Every row gives one point. To make a cloud, some directions were put in groups of two or more. Within a group, all points are equally far from the middle, so they leave a hole (a ring in 2 directions, a hollow ball in 3). The other directions are filled evenly. Then the cloud was stretched, turned, moved and blurred a little. How many holes are there, and how many directions does each take, smallest first?

Cloud, 13 rows:
[[ 0.33  0.41]
 [ 0.20 -0.02]
 [ 0.34  0.41]
 [-0.33  0.05]
 [ 0.40  0.10]
 [-0.19  0.27]
 [-0.24  0.23]
 [ 0.37  0.08]
 [ 0.17 -0.03]
 [ 0.40  0.11]
 [ 0.41  0.11]
 [ 0.16 -0.04]
 [ 0.34  0.41]]
Holes: 1 (2)

Cloud (28 x 4):
[[ 0.22 -0.15 -0.04 -0.47]
 [-0.08 -0.07  0.42 -0.03]
 [-0.14  0.40  0.16 -0.30]
 [-0.19  0.47 -0.15 -0.36]
 [ 0.01 -0.24  0.09 -0.41]
 [-0.23  0.30 -0.16  0.35]
 [ 0.10  0.28 -0.56  0.09]
 [-0.17  0.21  0.38  0.09]
 [-0.23  0.28  0.32  0.05]
 [ 0.21  0.22  0.23  0.38]
 [-0.25  0.32  0.27 -0.10]
 [ 0.10  0.24  0.21 -0.39]
 [-0.06 -0.27  0.31  0.02]
 [-0.03 -0.22 -0.20 -0.49]
 [-0.35  0.39  0.06 -0.15]
 [ 0.49 -0.03 -0.03 -0.16]
 [-0.19  0.31 -0.20  0.37]
 [ 0.06  0.17 -0.58 -0.33]
 [ 0.22 -0.19 -0.35  0.18]
 [-0.30  0.40  0.10 -0.21]
 [-0.20 -0.05 -0.36 -0.46]
 [ 0.12 -0.03 -0.47  0.19]
 [ 0.12 -0.14 -0.36 -0.47]
 [-0.15 -0.37  0.08 -0.04]
 [-0.25  0.07 -0.39 -0.44]
 [-0.10  0.12  0.38 -0.17]
 [ 0.05  0.28  0.22 -0.37]
 [ 0.26 -0.05 -0.53 -0.17]]
Holes: 2 (2, 2)

Cloud (48 x 6):
[[ 0.09  0.06 -0.05 -0.01  0.73 -0.07]
 [-0.01  0.02 -0.01 -0.56  0.03  0.41]
 [-0.55 -0.35  0.08  0.02  0.25  0.09]
 [ 0.16  0.14 -0.31  0.22 -0.01  0.31]
 [-0.27  0.24 -0.27 -0.44  0.05 -0.13]
 [ 0.04 -0.15 -0.39 -0.06  0.31 -0.39]
 [-0.24 -0.08 -0.46 -0.26  0.15  0.22]
 [ 0.14 -0.26  0.13  0.02 -0.31  0.11]
 [-0.25 -0.12 -0.14  0.16 -0.21 -0.08]
 [ 0.16 -0.19  0.02 -0.56 -0.03  0.15]
 [ 0.44  0.32  0.00 -0.24 -0.01  0.04]
 [-0.04 -0.06 -0.13 -0.51 -0.05  0.39]
 [ 0.19 -0.19  0.30  0.08 -0.10 -0.27]
 [-0.38  0.06  0.27 -0.27  0.36  0.47]
 [ 0.29  0.26  0.33  0.29  0.38  0.33]
 [-0.02 -0.31 -0.29 -0.03 -0.23  0.29]
 [-0.19  0.24  0.05 -0.32 -0.07 -0.17]
 [ 0.21 -0.25  0.18 -0.11  0.26 -0.52]
 [ 0.11  0.04 -0.13  0.32  0.30  0.45]
 [ 0.12 -0.06  0.18 -0.02  0.74  0.16]
 [ 0.00  0.05  0.06 -0.03  0.76  0.07]
 [-0.25 -0.03  0.05  0.43  0.45  0.29]
 [-0.12  0.33  0.03  0.21  0.24  0.47]
 [ 0.10 -0.22  0.45  0.23  0.08 -0.26]
 [ 0.13 -0.26  0.06  0.13 -0.24 -0.16]
 [-0.04  0.49  0.26 -0.37  0.33  0.05]
 [ 0.28 -0.29 -0.16 -0.09  0.35 -0.35]
 [ 0.03  0.15 -0.17  0.39  0.27  0.33]
 [ 0.07  0.20  0.31  0.01  0.18  0.63]
 [-0.21 -0.01  0.54  0.22  0.20 -0.03]
 [-0.36  0.02 -0.03  0.34  0.21 -0.29]
 [ 0.24  0.18 -0.42  0.10  0.04 -0.15]
 [-0.03  0.15 -0.47  0.01  0.12 -0.31]
 [ 0.00 -0.15  0.26 -0.12  0.16 -0.52]
 [-0.34 -0.43  0.17 -0.11  0.37 -0.19]
 [-0.01 -0.04 -0.07 -0.10 -0.29  0.42]
 [ 0.35  0.06 -0.16 -0.15  0.54  0.05]
 [ 0.19  0.33  0.32 -0.16  0.68 -0.01]
 [-0.03  0.44  0.30  0.13  0.30  0.31]
 [-0.14 -0.43 -0.28 -0.05 -0.14  0.18]
 [-0.11 -0.11  0.09 -0.21  0.05 -0.49]
 [-0.30  0.14 -0.03  0.10  0.32  0.56]
 [-0.26  0.07  0.35 -0.08  0.48  0.52]
 [ 0.16  0.31  0.54 -0.08  0.46 -0.11]
 [-0.53  0.02  0.08 -0.18  0.56  0.06]
 [ 0.26 -0.13 -0.31  0.31 -0.06  0.11]
 [ 0.48 -0.32  0.11  0.33  0.16  0.23]
 [ 0.02 -0.24  0.31  0.18  0.65  0.25]]
Holes: 2 (2, 4)
